Each wall is flat, endless, passes through zero and stands at right angles to its row. A trip goes straight from one point to another. List the walls that it crosses, first one first.

Walls:
(1): [-39 -21 -11]
(2): [ 34   3 -40]
Trips:
[-38   3  -7] to [ -6 -35 -19] => 2
[30  4 58] to [27 14 22] => 2
[15 20 44] to [-22 -36   6] => 1
[-21 -27  26] to [ 7 21 21] => 1
[ -7  35 -34] to [-37  -7 -13] => 1, 2
[35 36 19] to [ 21 -24  12] => none
[-49  -9 -29] to [ 28 -34  48] => 1

Walls:
(1): [ 23  18 -32   9  72   3  22  11  -7  28  20  17]
(2): [ 17   1  -2 -37  12   0   6 -22  59 -14   6  25]
(3): [-46  17 -22   6  34  -7  34  15  24  40  30   1]
Trips:
[-18  29 -17 -18   4 -49 -56 -18 -36 -30 -25  10] to [ -6   8 -30  13  13  13  57  28 -36  -7  -9 -57] => 1, 3
[-16  11   7  -6 -11 -13  -6  44  -2  -8 -61 -47] to [-19 -26 -17 -11 -30  11 -44  -1  52 -24 -35  -5] => 2
[-34   2 -18  62 -12  25  -1 -38   9 -12 -12 -25] to [-35  66   5  68  14 -12  19  -3  23  22 -39  11] => 1
[ 25  10 -29  -4 -38 -18 -21  19 -27 -53 -53 -41] to [  5 -64  36 -15  33   0  77  -2   4  20 -21   4] => 2, 1, 3
[ 56 -15  15 -23  -6   6  -7   0 -21 -63  -9  31] to [-33  56 -17   4  15  -4  -9 -49 -14  44 -26 -27] => 1, 2, 3
[ 50   6 -11  -6   8   1  32 -13  19   1   4  19] to [  0 -30 -27  -6  13  42  28  34  11 -19  11  -5] => 3
[ 58  11   7 -17   8 -11 -23 -51  -5 -38  32  -5] to [-32  42  25 -27 -12  -3   7 -17   6   1  10   2] => 1, 3
[ 11 -46 -38  29   9  20  12   4   1  -7   7 -34] to [  1   3  15  59  21  33  17 -52  11  34  15  21] => 2
[-31 -22  -6 -32   7 -18   5 -25 -15  -5  16 -11] to [-19  16  46  -9  79  24 -27  21  22  41 -43  22] => 1

Walls:
(1): [-74   0 -11 -21 -44  17 -63  35   4   9 -32  13  20  -5 -13  -8  -2  11
 -31  13  29  -3  12   9  67 -17  18  48 -28  20 -16 -10  -1 -16 -17  20
 -36  -4   9  -4 -63  34  -6 -28  21  10   6 -35]
(2): [-32  -8 -13  26  17  15 -11 -13 -24 -27  13  -6 -10  35  -6 -42  13 -36
 -16 -37 -50  -6  28   9 -36   9   5   4 -36  -7 -13 -43 -13  -4   5 -37
  60 -24  -8  -3 -37   5   1 -32  20  43 -24  -7]
(3): [-64  -5  19  30  65  31 -10  -2  22  12  -1  -1  22  37   6  25  28 -45
 -31   8  14  -8   5  26  12  -4  -2 -23  11  47 -20  67   6 -14  24  29
 -62  -3 -13 -12  18  30 -43 -41 -48  14   5 -27]
(4): [ 12  -9  13 -18  24  40  -2 -20 -10 -38 -22   5  29 -12  24  39  -9 -36
  40  31  41  38 -35  23  -4 -26  -2  35  -6 -23  -2 -67  -2  14 -18  -5
  21 -11 -37 -13  10 -45  -2  23  12  10  47  56]
Trips:
[-17   8 -16   5 -12  -9  -5  27  -5   5  11  -4 -37  65  61  18   1  -7
  25  -5  -5 -16 -20  13   9  32  17  95   2  28  52  18  -7  -7  -7 -12
  16  22 -32 -10  13 -13  35  27  48  22  17 -19] to [-10  -1 -38   1   7 -32 -21  44 -34  -9   2  23 -47   4 -12 -37  20 -27
 -18 -27  33  46   3  -1 -19  26  17 -19 -11  29 -20 -18  38 -34 -42  -3
 -41  16  20   7  14  33  26 -22  27   4 -15 -15] => 4, 3
[ 17 -69 -32 -13  14   4   6 -21  12  -5   0  18  77 -31  21  20   2 -35
   9 -13  48   4  23  -4  13 -51  53   7 -43  26  52  -2 -22 -26 -28 -46
 -22  37  26  23  33   8 -22 -39 -18  36 -12  31] to [-12 -38  -6   1  16  18 -27  27   7  23  13  -4 -79 -24 -57   1  -2 -52
 -13 -38  18  78 -14  10 -29  -7 -43 -15 -19 -45 -23  -9  48  11  19   2
  41  -1  33  30   0  -5  63  33 -18 -53  -6  23] => 1, 2, 3
[-25 -33 -12  27 -12   1  22 -49 -40 -11 -12 -37 -48  52  30 -14  25 -25
  10 -42  22   1 -56   0  19  -6  -4  42 -24  -5   0 -31   7  35  39  55
  -6  12   8 -12 -24  34 -24 -36 -29 -10 -51  21] to [-13   5 -15 -46  28  -3  -8  -8  53 -39  52 -10   6 -52 -27  -1  35  -6
 -44  -1 -63  17  20  18   4  12  44   2  38  -3 -16  -4 -42  13  -7  17
  28 -10   9  -1  15   4 -30 -41 -47  23  -8  30] => 4, 1
[ 51  62  16  10  24 -34 -26  23  10 -46 -34 -11 -30  15  11 -25 -13 -49
   5 -10  11 -31   1   9 -38 -10  20  33  41  48   2 -15 -39   7 -16   8
  45  24 -26  14  -2   1  -4   7   8 -25  12   2] to [-40   8   0  15  -8   3  17  18  10 -20  16  31  38 -19 -13  16  51   9
 -59  21  29   2 -22  15  33  29  15  14 -32 -21  22   6  32   2 -28  -1
 -24   6  38  17   5  11 -24  18  30  11 -45  31] => 1, 2, 3, 4

Walls:
(1): [-21 -48 -22 -24   7  37 -13  -4 -68 -28 -54 -23  15  61 -18   9  39  11
  -8   0  19 -29  26 -13 -19  -5  17   5 -17   8 -28 -11  11 -24   2   4
  28  12 -24  48  13   5  11 -20 -15  31   2  32]
(2): [ 28 -19  -2  16 -11   8  48  -2 -11  13  15  42   9   3   0  38 -40  42
  26 -39  -6  20   3  16  35  25  12  37 -41 -10  47 -10 -13  19 -23 -47
 -24  13  20  41 -28 -11  47 -40 -18  32   1 -17]
(3): [-17  -4  14  31 -54  -6  42  49 -28  20  24  14  56  10  40   2 -26  11
 -17 -24 -23  41  18  33  23 -23 -25  26  -2 -31 -21 -23 -17  21   3  -8
 -14  24 -19  16  50  27  19 -36  -4   1   3  41]
(4): [ -8  -5 -30  14 -38   2  -8  -5   4  21  15 -49 -40 -14 -22  34  27 -12
  17  38 -46 -13  44 -31  47  31  18  10 -67   8  -7   5 -43  -7 -10  18
  13  12  31 -27 -30  65 -16 -55  39  18   8  46]
(5): [ 40  11  29  43  16  20  31 -22 -20  38 -23 -11 -19 -34 -19  49 -18 -25
  -6  19   0  -5  17  26   8 -53 -32  64  -2 -52  -5 -22 -66   0 -13 -60
 -32   2  -4 -16  -2  49 -18 -33  26  27 -19 -20]
(6): [ -3  25 -17  52 -26 -18  19  10 -34 -20  52   9 -13  -6  37 -19 -18 -29
  27  -2 -27  51 -68 -18   1 -13 -15   0  14  26  12  42 -58  19   6   2
   6 -28  27  22  25  28 -10  -8  25  -9 -23 -37]
(7): [-15  63  20  -1  15  17 -15 -30 -14  29  61 -12  17   4  19   3 -10  -7
   1  20  23  42   7  -6   4  14  14 -29   2  -3 -10   1   7   7  10 -34
   7   9   8 -35  17 -33  29  44  16  10  13   7]
Trips:
[ -9  45 -32   7  34  40 -11  43 -31  -7 -26   0 -37  18 -30  14 -57 -28
  29   8  -8  38  27  28 -25 -30 -24 -29  59  -5  10  30 -49  36 -84  -3
  25  -3 -10  32  14 -47 -11  -1  23  19   0  13] to [ -6  12  24 -22  30  57   3  -6 -26  29   6  19  15 -52  -7 -36  -2  36
  27 -50  -8   7 -54 -46  29 -74 -15  69  -8  27  13 -21   2  28  18  43
   3  32   4   5  17   4 -10   2 -15 -32   3  41] => 2, 1, 7
[-36 -22 -21  19   3 -24  -1 -19 -22   8  33  -5 -61  26  11  29 -19 -20
  16  18  17  -4 -24 -41 -19   8  41 -38 -43  -8 -31   1  25  -3  23  46
  42  -4  27 -43 -13  18 -23  43  -4  13  35  -7] to [-10 -23  -1  -8  29   6  21 -14  -7 -27  19   7  -5 -41  26 -19  17  24
 -11 -26 -37  24   4 -45  14  40 -56 -11   8  21  11  19  10 -17 -38 -23
   4   3 -16 -11   1 -25  -4  72   4  16  -6   2] => 1, 4
[ 56  27 -67 -23   3   7  17 -26  24 -30  52  22  36 -39 -30 -10 -14  42
 -26 -34   1   1  14 -34   7   8  12 -15 -20  -2   3  48 -17   8 -62 -24
  12 -56 -53  -4   4 -11 -28 -11  34 -11   9   0] to [ -7  15 -31 -18  11   2 -13  14   5 -17   4  13  32 -17   5  35 -30 -13
  -9 -29 -45  -4  11  -8 -15  -1 -19  22   1  -5  14 -16  17 -35 -21 -34
 -39   1  20 -17 -11  30   2  13 -23 -21  44 -42] => 4, 5, 7, 6, 3
[ -6  13  -3 -66 -14  11   9  61   7 -19 -28   9 -16  -5 -58 -19  -5  12
 -57 -83  30 -42   7 -54  -6  -3 -26  -7  24  -5 -22  16 -12  16   1 -24
  16   9 -24  57 -42  21 -18   5  46  -4  -6 -16] to [ -7  11  -5 -25  -8  32  56   9 -44 -13 -45  19  16  -6 -63  18   3  33
 -44  24  15 -34  31 -31 -26  10   6 -48   7  51  35 -37  10 -42 -14 -24
   2 -21  26  54  13  33  34  30  11 -20 -41   7] => 2

Walls:
(1): [-18 -25  20  16 -35 -70 -18  19   2  27  10   4   2 -13 -17  -3  47  12
   9  40 -12  34 -20 -31 -33 -17 -59  20  10 -38  22  23  -5  14 -32 -11
 -91 -36  13 -15   4 -47   7  35 -36 -35  10 -45]
(2): [-29  54 -39   7  -3 -26   0  43   6 -33   6  35 -29 -21   9 -32   3  20
  10 -11  43  57  -5  20 -14  11  12 -13  -9  42  37  42   4   5 -25 -42
   4  49 -41 -45 -10 -40 -18 -67  16 -17  30 -10]
(3): [ 23 -13  43  41 -18 -14  23   2  -1  -9 -17  -1  34  21  37   3  12 -21
 -17 -26  -2 -22 -30 -18 -48 -15 -21 -30  -1 -52  34 -29 -28 -43 -20   8
 -22   0 -35 -51 -26   5 -11 -23   9  29   4   0]
(4): [-51   6  42  10 -13 -17 -44  21  35   8   7  11 -18   3  52 -47 -37 -65
  17  16 -20  17 -13  14  14  36 -50  12 -15  -5  15  10  50 -21  -5 -17
 -81  22   9 -35  -3   2  -1   1  15  -7  -5  28]
(5): [ -2 -25   0 -10  11  21   2   3 -15  27   4  -9   2  23 -11 -30  30 -40
   6 -52  59  41  -9 -21 -17  19  58  -5  42 -12 -67  25 -11 -14 -12   3
  42   8  19 -24  -7 -48  47 -63  16  34  24   3]
(6): [  0  12  13   2  -6  11  19  43   9  -6  26 -48 -13 -11   5   9  53   4
 -25   5  11 -31 -20   4  -7 -15 -50  -3 -24 -18  41  10  20 -27   7 -44
 -13  24  -3  33 -10  24  23  19 -35 -15   3 -11]
(7): [  6  28  -9  10   1 -30  16   2  15 -68   5 -15  -1 -29  15 -27  33 -40
  22  -4 -23 -39  48  26 -13  -9  10   7   9  16  51  58   8 -22 -41 -37
 -14 -21  -5 -70  11 -12 -33 -25 -45 -18  21 -30]
(8): [-23  16  67  39  10  36  20 -52  16 -32  -1  -1  25  46 -58 -12  29  21
 -23  11  12  -2 -26   6  26  35  17   5  -2 -18 -77 -52 -23  30 -14   1
  29  18  34  29 -17  -8 -15   7  11   9  -4  17]
(9): [ 30  23  25  48 -16  51 -28  -8  18  28  42 -39 -35  31  10  -3  -4 -15
 -12   0 -25 -28 -34  10  16  -7 -29 -36  -9 -56  17   8  20  11  11  -3
  36 -21 -13  14   3   0  19  10 -32  14 -22  21]
Trips:
[-17  20  25 -19  34 -12  20  -2 -31 -19 -24   8  -1 -37 -21  36  16  22
 -44 -38 -30  16  27  32  40   4  22  25  55  -8  -8  -9  18  11   5  -4
  -6 -29 -19 -15  29  14 -30  10  36  16  11  16] to [ 23 -16  18  30  10 -41  62  10 -19 -29 -28  45 -24 -28  31   4 -33  15
 -62 -17  12  -1  16   9   2 -14 -19  -2   0   8 -12  12 -15   6 -26  23
   8  28   0 -31 -11   8 -22  -1 -11 -19 -37 -46] => 2, 3, 8, 1
[-34  19   0  40 -16  30   3 -20 -27 -34 -27  38 -18 -20 -45  58 -19   8
  -6  -5  38  17  37  -2 -30   8  -3  29  16  40  24  36 -17  17  -8  31
  60 -21 -43   6  51 -64  -7  11  15 -12  -9 -18] to [ 14 -26  -6  16 -19   7  19  -9   0 -32 -17  -9 -21 -14  15  -2   3  53
  57 -13  -3 -16 -10  -9 -12   8 -17 -47 -44 -32 -81 -25  -3  17  27 -27
  22  50  41  18 -16  35 -50 -12   3 -22  51  -3] => 7, 5, 6, 2
